Rows are points. The points of each table are mixes of a few directions, plus a little noise. Count the directions of each table, and those that both share. Where both have some left over, give the other angles between the two spaces (their principal angles), to ten degrees, smallest first.
(in the rows, 128 means zero)

First:
[[126 123 132]
 [116 160 135]
 [118  62 164]
 [119 166 129]
 [160 129  80]]
Second:
[[127 128 128]
 [100 107 120]
 [191 174 146]
 [ 94 103 118]]
Directions: first 2, second 1, shared 0; angles 60

First, 7 rows:
[[139 113 172 128  97  94]
 [101  89 172 159 129 160]
 [156 158 102 101 119  91]
 [152 181  51  93 147 115]
 [107 125 109 141 154 170]
 [135 122 149 126 112 108]
 [107 108 142 148 138 158]]
Second (8 x 6):
[[132 130 118 138 109 135]
 [130 109 138 145 151 122]
 [130 126 150 128  84 124]
 [123 174  81  91 124 147]
 [141 114  87 177 145 145]
 [131 140  94 132 135 142]
 [137  91 160 170 105 118]
 [100 140 196  43 172  92]]
Directions: first 2, second 3, shared 1; angles 60

First (8 x 11):
[[105 123 107  89 134 168 112 135 142  85 157]
 [165 196 192 195 140 156 121 114  68 174  98]
 [118 126  92 135  81 106 123 102 111  89 130]
 [138 152 154 149 157 116 146 117  98 176  52]
 [119  87 110 111 132  96 120 141 176  97 158]
 [110  92 107 126 124 113 121 125 177  95 139]
 [136 124 124  94 137 106 129 150 118 129 151]
 [134 124 140 125 119 163 151 140 134 178 138]]
Second, 10 rows:
[[128 123 127  81 145 144 123 158 132 123 171]
 [126 137 129 147 131 115 129 112 118 128  92]
 [123 137 124 199  78 138 147  78 119 152  68]
 [125 127 124 172  83 147 143 100 130 148 110]
 [108 155 114 110 104 207 154 110  89 161  90]
 [149  95 141 137 147  56 102 154 175  96 188]
 [134 105 126 131  95 144 131 141 157 135 189]
 [141 118 140 133 170  55 103 141 145  96 132]
 [123 135 125  61 161 154 123 161 115 122 156]
 [122 148 129 108 164 121 124 126 101 121  86]]
Directions: first 6, second 3, shared 3

First, 9 rows:
[[ 72 153 129 128 148 121 134 119 143 116 160 137  98 181]
 [144 112 104 125 113 148 139 143 129 124 155 118 116 141]
 [106 147 172 143 129 106 115 103 118 142  67 150 169  98]
 [129 112 136 134 104 135 137 126 120 134 112 139 137 108]
 [148 160 108 128 178 114  88 128 127 106 142  92 110 136]
 [170 102 106 112 119 141 138 149 132 134 145 116 125 120]
 [104 145 176  96 168  81 137 115 154 163  91 161 159 125]
 [165 101 108 143 107 147 115 134 101 106 130 110  99  76]
 [114 121 113 144  87 160 149 136 127 127 148 129 139 166]]
Second:
[[128 144 125 162 131 130  90 111  98  96 113 109 107  96]
 [147 124 143 156 153 104  70  99  80  86  85 117  70   7]
 [118 146 117 149 120 142 118 125 120 116 134 116 135 153]
 [122 144 120 155 125 136 106 119 111 107 125 113 123 128]
 [129 113 131  94 125 125 165 144 158 159 142 146 148 159]
 [129 108 133  85 125 124 174 148 165 168 145 151 152 164]
 [130 114 132 101 127 124 156 140 151 152 137 143 141 146]
 [133 110 135  97 130 120 157 140 151 154 135 145 138 137]
 [132 126 131 130 132 123 121 124 122 123 121 128 118 108]
 [112 152 111 151 112 151 124 130 126 120 143 113 147 181]]
Directions: first 5, second 2, shared 2

First:
[[131 136 125 109 176 136 172 145 124 133 145  90 144 107 126 144 100 153
  140 183 104  97 117  85]
 [134 149 135 182  88 101  98 120 116  78  86 121  69 172 150  88 191  44
   91  64 163 191 156 172]
 [127 164 159 127 202 121 195 184 116 109 131  97 161 117 137 146 108 147
  115 176 155 121 107  90]
 [136  97  92 128  71 135  80  76 134 142 128 134  88 134 123 109 145 108
  142  95  93 130 149 150]
 [160  89 107 123  85 128 113  93 118 148 137 140 100 127 132 119 142 137
  131  78 145 141 130 151]
 [125 104  80 119  86 145  83  73 141 143 131 112  90 126 115 112 131 105
  156 134  49 107 153 128]
 [ 98 130 147 132 104 128  87 132 147 134 119 188 158 138 117 132 128 131
  126 109 142 134 127 156]
 [134 140 136  99 205 137 201 166 120 138 154  87 167  95 127 158  83 180
  140 201 120  88 102  69]
 [109 145 162 143 127 118 117 154 134 117 114 171 156 141 129 132 134 127
  110 108 173 149 120 151]
 [126 125 135 120 135 130 133 136 130 137 134 142 147 122 124 138 117 148
  130 132 137 122 119 126]]
Second:
[[168 129 112 126 140 135 164 130  92 125 135 102  82 135 148 103 142 118
  114 112 161 154 148 139]
 [120 126 101  97 134 163 121 117 127 158 147 142 125 121 116 120 103 145
  149 160  92 106 151 131]
 [ 45 128 204 175  93  65  53 138 214  93  86 169 241 122  97 198 130 128
  133 123  99  99  51  98]
 [114 130 169 165 115  83 116 139 149  94 102 126 157 132 130 152 149 114
  112 101 151 140  91 118]
 [153 131 149 159 127  95 151 140 113  96 111 102 111 139 149 126 160 106
  100  88 179 163 113 130]
 [106 128 148 141 119 111 108 131 151 119 116 139 159 126 119 147 129 128
  129 127 120 121 107 120]
 [101 124 103  91 129 167 104 115 144 165 148 157 145 116 105 129  92 153
  160 174  70  89 147 127]
 [133 127 110 111 133 147 133 123 120 143 139 129 116 126 126 118 118 135
  135 141 117 122 144 132]
 [195 130 102 127 147 137 189 132  67 122 138  84  50 140 163  86 153 111
  102  98 186 173 160 147]
 [143 126  83  87 142 177 142 115 104 165 157 130  95 123 126 102 105 144
  146 158 103 115 169 139]]
Directions: first 4, second 2, shared 1; angles 50

First:
[[ 90 114 109 128 183  85 137 122 117 109 122 131 136 170  60 169 128 160
  163  99  96 113  85 124  58 109 164 189 127  83  81  87]
 [120 146 141 118 174 125 114 110 153 130 111 132 126 182 106 118 156 119
  128 138  88 128 111 116 136 147 178 112 106 151 120 101]
 [156 100 149 118 100 115 130 143 115 140 144 132 136  84 163 130 111 161
  125 152 140 134 152 137 107 115  96 129 150 118 157 113]
 [112  93 122 119 125  91 139 155 106 124 157 137 127  94 123 142  88 147
  151 127 156 122 141 145  82 111 110 153 154  82 121 128]
 [196 172 136 163  70 212 122  77 137 139  73  95 152 133 169 130 196 140
   74 118  90 143 106  98 191 125  99 118 102 196 161 125]
 [125 129 145 150 101 142 121 110 128 121 120 111 107 104 125 117 101 107
  128 126 164 143 125 137 127 125  84 112 116 124 121 158]
 [154 130  89 101 111 139 145 172 120 145 153 150 160 115 182 129 161 141
  106 133 114 108 167 121 177 134 152 131 160 149 166 128]
 [ 74 160 108 151 177 134 123  97 144 103 102 117 106 190  55 130 134  81
  147  89 120 123  80 120 130 140 164 133  91 123  68 149]
 [155 135 128  94 110 143 125 167 143 154 157 151 133 108 199  87 141 103
  101 167 137 124 189 131 201 159 145  71 147 171 181 147]
 [ 99  99 153 138 127  95 124 125 118 115 141 122  99  98  99 128  65 122
  158 131 175 140 125 151  71 116  88 131 129  82 104 143]]
Second, 9 rows:
[[125  89  81  92  84  98 157  93  55 150 108 125  73 151  58 103 120 162
   86 107 142  78 136 113 121 158 124  82 108 157 172 113]
 [131 162 169 159 166 154 103 158 191 109 145 130 176 109 188 150 135  99
  164 146 116 172 121 142 134 102 131 168 146 103  90 141]
 [127 117 114 118 116 120 136 118 108 134 122 127 113 134 109 121 126 137
  116 122 132 114 130 124 126 136 127 115 122 136 140 123]
 [126 107 103 108 104 111 144 109  88 140 117 126  98 140  90 114 124 146
  105 117 136 100 133 120 124 145 126 103 117 144 152 120]
 [133 184 195 180 190 171  86 177 232  97 157 132 207  96 227 164 139  80
  188 158 108 200 116 150 139  85 133 194 158  87  65 150]
 [128 127 127 127 127 127 129 127 126 129 127 128 126 129 126 127 128 129
  126 128 128 126 128 127 128 129 128 126 128 129 129 128]
 [125  92  85  95  88 100 154  96  61 148 109 125  78 149  65 105 121 159
   89 109 141  82 136 114 121 156 124  86 109 154 168 114]
 [126 111 108 113 110 115 141 113  97 137 119 127 105 138  99 117 125 142
  110 120 134 107 132 121 125 141 126 108 119 140 147 121]
 [131 163 170 160 167 155 102 159 194 108 146 131 178 108 191 151 135  98
  166 146 115 173 120 142 135 101 132 170 146 102  88 142]]
Directions: first 5, second 1, shared 0; angles 90

First, 11 rows:
[[142 107 112 128 127 113  87 137 148 150 118 105  98 137 137 132 123 106
   74 113 114 154 146 137 132 125 104 120 156 124 155 137]
 [118 144 125 138  75 131  61 131 130 145 131 141 112 134 144 159 133 109
   75 136 122 123 126 143 117 109 100 119 131 134 140 136]
 [114 163 151 142 102 144 106 150 124 138 140 126 135 132 159 134 125 129
  145 139 136 128 126 130 114 131 128 117 112 138  95 125]
 [173  63 103 110 206  96 159 139 158 142 106  70 105 134 120  86 110 118
  110  92 110 180 161 122 153 151 128 129 175 109 161 128]
 [103 107 113 119 190 125 222  92 119  82 106 136 122 116  72 115 133 153
  188 116 139 104 123 110 145 127 161 155 116 128 122 132]
 [148 179 171 129  61 154  98 142 100 140 176 174 203 120 163 133 136 137
  143 172 139 102  96 133 107 134 134 115  95 128 106 103]
 [132  86  93 120 157 104 125 113 147 129 101 109  84 131 104 131 127 112
   84 102 113 144 146 131 143 119 113 136 159 122 168 144]
 [100 174 147 139  73 151 110 120 104 118 146 172 150 121 133 156 142 136
  143 156 141  90 102 132 110 113 130 128  93 140 104 125]
 [120 111 130 132 202 122 183 151 147 126 108  69 100 136 133  93 108 138
  180  99 131 166 158 114 141 153 148 129 139 130  96 130]
 [198 109 147  92 152 128 201 110 100 110 166 170 232 105 105  83 135 155
  173 154 133 105  93 114 139 155 167 139 116 102 148  90]
 [ 59 167 119 158  66 141  57 125 131 132 111 138  66 139 139 186 137 110
   90 128 131 111 132 143 110  91  96 122 116 154 112 156]]
Second (10 x 32):
[[138 128 131 123 125 129 133 125 123 126 135 138 145 124 126 125 130 131
  130 134 129 122 121 127 128 130 132 129 125 125 132 123]
 [ 36 150 121 172 163 134 118 163 163 133  77  45   9 156 154 144 107 121
  159  84 135 170 180 126 125 123 116 120 132 161  59 165]
 [160 127 122 111  64 126  84  98 107 130 153 194 173 115 114 153 149 117
   66 158 120  90  94 141 122 107 112 130 125 116 181 120]
 [127 148 141 127 103 139 128 122 112 121 144 157 157 121 128 135 136 136
  140 146 135 106 110 128 121 125 134 129 110 129 121 120]
 [144 138 140 120 108 135 135 119 110 122 149 161 171 118 124 127 136 136
  137 149 133 106 106 127 124 129 137 130 113 123 132 115]
 [152 101 143 119 231 122 225 156 142 122 121  65 140 130 131  61 103 153
  216 103 134 171 152 104 147 175 169 131 137 119  92 112]
 [172 105 135 108 164 121 174 128 124 125 141 126 171 120 120  92 124 140
  153 130 127 135 123 118 139 151 149 132 134 112 139 109]
 [172 104 113 107  98 115  98 105 120 134 142 167 159 119 111 137 141 114
   64 142 114 113 110 138 131 117 113 131 143 111 189 121]
 [137 129 135 124 133 130 143 128 123 125 135 133 147 124 127 119 128 135
  143 133 131 124 122 125 129 134 137 129 123 125 125 121]
 [ 41 151 101 168  93 129  43 137 156 142  83  93   7 152 144 187 126  97
   72 100 123 143 162 145 116  89  82 119 138 159 111 174]]
Directions: first 4, second 3, shared 3

First (11 x 32):
[[107 121 187 112 110  83 105 109 172 125  99 126  58 124 106 134 132 143
   86  94 116 112 161 110 133 133 155 191 141 181 151 165]
 [138 146  71 120 159 155 119 161 100 131 105 137 146 169  69  93 100  65
  166  89 174 181 112 160 115 133  81 109 164  85 155 135]
 [129 112 166 105 104  76 135 118 162 145 116 119  73  98 138 135 150 133
   81 132 104 117 155 112 138 125 146 167 141 160 118 127]
 [135 146 131 137 141  75 155 138 154 135 144 138 141 141 137 107 142 111
  110 138 130 107 117 113 169  85 137 141 143 166 125 144]
 [102 153 137 173 150 163 108 114 123  89 148 145 177 172 128 133 107 164
  160 117 141  95 106 119 134 117 148 118  94 151 153 166]
 [133 107 110  94 116 162 106 135 104 139  90 115  90 113  92 131 115 104
  137 103 137 179 147 154  85 173  98 125 147  77 135 106]
 [114 114 118 157 120 232 104 103  77  98 151 121 178 117 163 173 111 193
  178 154 118 119 115 138  83 170 134  72  63  78 116 100]
 [143 137  97 144 141 135 154 140 112 132 156 132 177 131 153 120 134 120
  145 158 131 125 104 131 142 108 119  94 121 112 109 110]
 [137 148  82 144 157 155 135 149 101 123 138 139 179 160 114 107 113  99
  166 124 157 146 100 144 131 117 103  94 134 100 135 128]
 [124 127 172 148 114  81 154 107 162 127 166 129 136 105 189 145 159 174
   92 173  92  67 127  92 165  95 173 143 100 184 101 130]
 [145  95 138  76  96  92 134 133 141 164  94 108  53  79 120 130 147 102
   86 126 109 161 164 134 112 151 115 155 161 113 111  97]]
Second (8 x 32):
[[143 120 123 138  98 112 102 137 160 136 129 136 118  81 141 122 149  98
  126 100 110 152 149  82 124 127 159 115  83 131 115  85]
 [111 144 117 179 101 156 129 164 155  98 109 147 112  91 139  84 138  67
  157 102 110 133 168  94 112 125 149  75  80 113 149 115]
 [132  75 140  47 101  38 148 100 144 188  94 101 128 147 160 180  89 195
   78 185 138 134  99 119 120 132 161 134 168 142 114 112]
 [153 120 136 115 146 116 109 107 117 139 168 112 124 130 114 151 153 156
  109 137 130 118 121 156 133 114 110 179 154 140 105 127]
 [105 141 137 184 139 159 158 150 125  78 151 107  80 136 119  94 155 120
  143 175 121  64 179 198  88  80  99 123 183 116 158 174]
 [ 93 153 127 133 159 170 169 134  91 103 105 133 147 185 115 116  91 137
  151 145 149 105 107 168 135 140  96 112 160 116 161 185]
 [153 126 117  94 122 115  93 112 130 163 118 152 169 113 129 150 116 121
  122  73 131 185  90  65 165 169 149 135  70 138 101  85]
 [136 148 125 132 156 158 116 121 102 120 148 136 147 142 106 130 133 129
  138 107 136 131 110 143 149 137 102 152 127 130 122 141]]
Directions: first 4, second 4, shared 0; angles 30, 80, 90, 90

First (8 x 32):
[[152 106  83  86 147 134 117 128 131 148 141 112 133 115 112  97 138  94
  134  88 161 157  99  53 115 134 108 106 135  89  91 126]
 [138 135 181 170 102 107 110 120 132 126  84 125  84 136 136 166  98 150
   94 204  69 106 143 199 156 109 165 165 147 135 171 165]
 [108 132 103 111 142 144 150 136 123 120 161 138 165 127 129 109 150 125
  156  80 165 134 129 101 110 142 105 106 107 140 108  96]
 [172  97  86  85 143 125 100 123 135 159 122 101 110 112 108 101 126  87
  117 108 146 161  91  49 123 127 118 114 150  70  94 146]
 [ 85 159 174 174 111 130 155 132 121  97 130 155 142 145 149 158 127 170
  136 154 105  93 166 213 136 128 141 145 108 187 166 113]
 [156 104  82  84 146 132 114 127 132 150 138 109 129 114 111  97 136  92
  131  91 159 158  97  50 116 133 109 106 137  85  90 129]
 [ 85 151 137 144 129 142 162 137 120 102 155 153 166 138 141 132 145 152
  155 106 143 111 152 160 119 139 118 122  99 174 136  94]
 [129 139 178 170 104 111 118 122 130 121  93 131  94 137 138 164 103 153
  102 194  76 104 146 200 152 112 160 161 140 144 169 155]]
Second (11 x 32):
[[160  84  88  85 129 109  92 132 125 133 136 114 116 141 102  83 163  77
  145 112 124 122  89  66 132 143 153 106 173  61  92 163]
 [168 148 143 160 146 123 157 118 157 102 106 113 146 110 126 153 101 124
   95 157 150 120 164 160 125 110 108 132 116 146 126 110]
 [129 163 156 184 131 175 162 129 104  71 147 155 165  89 135 149 107 140
  112 113 194 120 153 188 123 110  87 110  62 159 134 105]
 [127 143 152 158 110 163 135 141  98 135 135 142 123 100 131 167  96 159
   90 148 147 147 115 146 132 112 104 115 105 137 143 138]
 [110  69 100  52 110  99  42 134 112 168 137 133  80 170 123  84 174 114
  169 121  61 118 102  75 138 138 194 149 175  85 113 190]
 [ 91 120 101 101 141 112 115  99 141 155 112 117 102 146 142  73 145 103
  179  67 105 148 103 102 128 154 140 155 136 111 145 101]
 [112 109  93  91 124 102 127 128 139 188 119 102 103 152 120 106 143 119
  144 115  92 157  73  58 130 160 139 122 183  91 132 123]
 [135 150 158 162 124 154 140 133 114  97 136 146 145 104 134 160 106 149
  102 146 155 117 158 177 126 104 110 126  89 157 133 129]
 [134 103 111  94 129 100  87 111 142 168  98 107  82 140 127 104 127 109
  135 127  86 145 107  95 135 130 154 156 160  95 132 149]
 [112 155 144 153 123 135 184 156 127 107 157 143 181 135 128 169 133 166
  119 154 145 107 156 153 116 134 111 102 119 179 126 101]
 [132 162 159 168 140 134 168 128 145  84 126 137 166 119 139 160 112 150
  114 148 150 105 189 191 120 112 110 136  89 187 134  99]]
Directions: first 2, second 6, shared 1; angles 30

First, 8 rows:
[[126  72 161 131 153 151 158 118 133 127 129 127 147 113 129 112  99 105
  128 118 142 105 135 153 106  98 144 130  83 179 146 120]
 [117 164 185 130  84  92  96 186 117 117 172 126 127 142 127 158 162 137
  138 154 152 109  97 157 164  87  99 151  93 149 143  96]
 [130 147 139 109 105 111 121 156 115 122 151 126 125 151 115 139 148 149
  144 156 129 117 122 123 152 114 109 129 108 126 150 117]
 [155 112  42  83 159 146 162  90 139 133  99 134 132 156 105 107 119 171
  153 146  91 139 179  64 119 192 135  93 165  69 140 161]
 [142  61  99 149 162 191 151  54 116 118  60 145 133 114 135  90  98 126
  116  69 134 152 150  93  56 149 187  79 164 154 125 146]
 [119 183  68 126 124 118 129 116 107 160 121 106  80 112 124 124 110  93
   95 121  74 163 115 108 151 152 113 142 161  68  95 164]
 [123 138 180 128 125  88 108 177 180 118 173 134 167 133 140 158 156 142
  151 164 162  92 129 179 157 118 102 161 104 136 128  95]
 [113 148 150 169 112 126  99 127 118 128 120 127 113 104 149 136 132  99
   99  94 141 146  97 150 120 115 136 140 146 143 100 122]]
Second, 8 rows:
[[160 133  97 206  78  73  66  90  83 142  98 137 189  80 150 119 134 117
  152 121 132 120 121 162  74 133 147 171  90 142 101 120]
 [121 157 130 119 128  80  85 148  96 113 132 124 146 133 119 138 109 109
  137 157 144 100 136 140 135 121 134 141 126  97 127 136]
 [107 133 142  77 154 148 159 163 145 113 153 113  98 156 108 137 123 136
  126 144 128 123 126 112 168 121 126 110 145 113 146 130]
 [125  92 125 108 124 216 245 159 170 116 172  88  78 127 104 119 165 188
  161 114  95 160  52 106 180 123 159 128 120 176 154  97]
 [111 143 182 138 141 131 144 152 112  88 141 141  83 136 107 118 108 104
  132 133 138 140  68 126 173 125 118 137 143 133 136 141]
 [155 106 106 176 114 123  88  57 138 174  77 164 164 105 171 118 137 116
   94  89 126 144 183 135  52 146 103 118 124 145 101 133]
 [142 126  98 140 117 104  87  98 125 156 104 136 168 118 150 133 131 124
  116 123 130 118 179 137  82 133 123 125 119 119 113 128]
 [103 134 143  59 168 148 149 158 155 122 147 121  98 169 114 142 117 130
  106 144 132 120 160 106 160 122 112  93 157 100 145 138]]
Directions: first 5, second 4, shared 0; angles 40, 50, 70, 80

First (11 x 32):
[[157 186  27  69 193  75 122 195 155  92 137 191 178  86 175 128  95 159
  139 128  83 191  80 149 143 118  73 118  71 169 100 113]
 [135 103 138 150  84 150  97 122 120 130 142 128 132 116 122  91 116 108
  123 109 143 110  97 131 129 124 132  97 114 160 115 113]
 [127 191  71  69 200  95 182 201 155 136  84 171 156 149 140 168 172 161
  165 163  97 151 182 156 123 160 116 158 114 134 134 142]
 [ 95 103 137 171 123 158 166 130 116 148 102 142 144 111 135 151 142  94
  107 135 145  91 109 118 113 166 137 122 113  94 139 130]
 [124 124 138 147  89 195 180 143 161 143 104  99 128 173 129 112 163 103
   97 129 162  30 141 136 109 234 161 127 139 129 141 139]
 [159 135 132  89 157 111 173  73 145 113 144  61  72 155 154 157 135 135
   73 137 131 104 168 121 120 137 155 157 178  47 143 152]
 [148 111 120 110 131  97 105 115 101 137 138 144 118  98 133 123 128 117
  132 126 122 154 127 143 129  69 131 102 114 129 112 116]
 [124 117 161 142  93 130  74 122 112 133 140 128 124 136  92  99 121 137
  167 117 129 152 135 127 139  88 126 122 136 175 122 119]
 [124 103 146 150 114 125 100  99 108 123 147 123 120 105 125 122 104 119
  121 117 132 143 102 114 133  93 124 118 128 120 124 120]
 [134 129 173 131 103 140 107  89 139 115 151  71  92 171 104 114 118 149
  127 119 137 123 155 111 136 124 141 153 177 126 140 140]
 [ 81 106 165 180 121 132 103 121  96 138 120 150 143 106 101 144 114 126
  157 129 128 161 111 102 134  96 113 135 124 126 136 123]]
Second:
[[103 143 120 152 148 128 140 142 135 113 123 140 152 120 136 149 108 142
  128 133 116 148 107 107 134 144 105 149 122 116 137 135]
 [184 103 148  83  82 110  76  96 107 147 153 104  81 142 104  77 151 119
  143 114 140 123 174 167 129  60 165  88 144 169 107 115]
 [120 144 102 126 161 116 167 154 131 130 105 151 147 123 150 156 140 130
  123 145 116 132 137 131 125 146 124 140 113 107 134 138]
 [159 103 164 136  71 129  66  94 115 122 165  98 102 142 106  75 111 131
  134 106 137 137 133 133 140  78 142 108 145 171 113 120]
 [186  99 163 112  58 108  47  88 106 128 173  98  86 148 102  57 124 132
  144 106 131 147 162 153 143  40 157  95 149 187 105 117]
 [ 81 137 123  75 162 174 158 118 145 162 109 114 108 107  95 174 152  85
  143 120 167  52 102 126  97 197 134 114 139  96 135 105]
 [ 91 145 112 187 156 139 175 158 143 100 108 152 176 123 162 161 103 144
  102 142 111 142  92  95 134 181  97 166 110  95 148 148]
 [116 128 121 123 139 147 164 132 137 140 112 127 130 126 133 145 147 107
  115 132 142  88 123 129 113 171 136 123 125 106 133 128]
 [144 103 145 105  91 159 125 103 128 153 133  97  95 137 113 104 154  93
  117 114 161  62 138 147 111 144 163  93 142 133 122 115]
 [101 149 119 114 164 116 120 134 129 122 127 140 135 114 116 153 113 144
  155 129 118 159 114 114 132 117 103 144 129 122 131 124]
 [122 159  92 197 174  82 173 188 130  87 105 184 198 127 191 159 102 179
  107 164  68 213 126 105 152 126  87 186  92 106 143 165]]
Directions: first 6, second 4, shared 3; angles 80
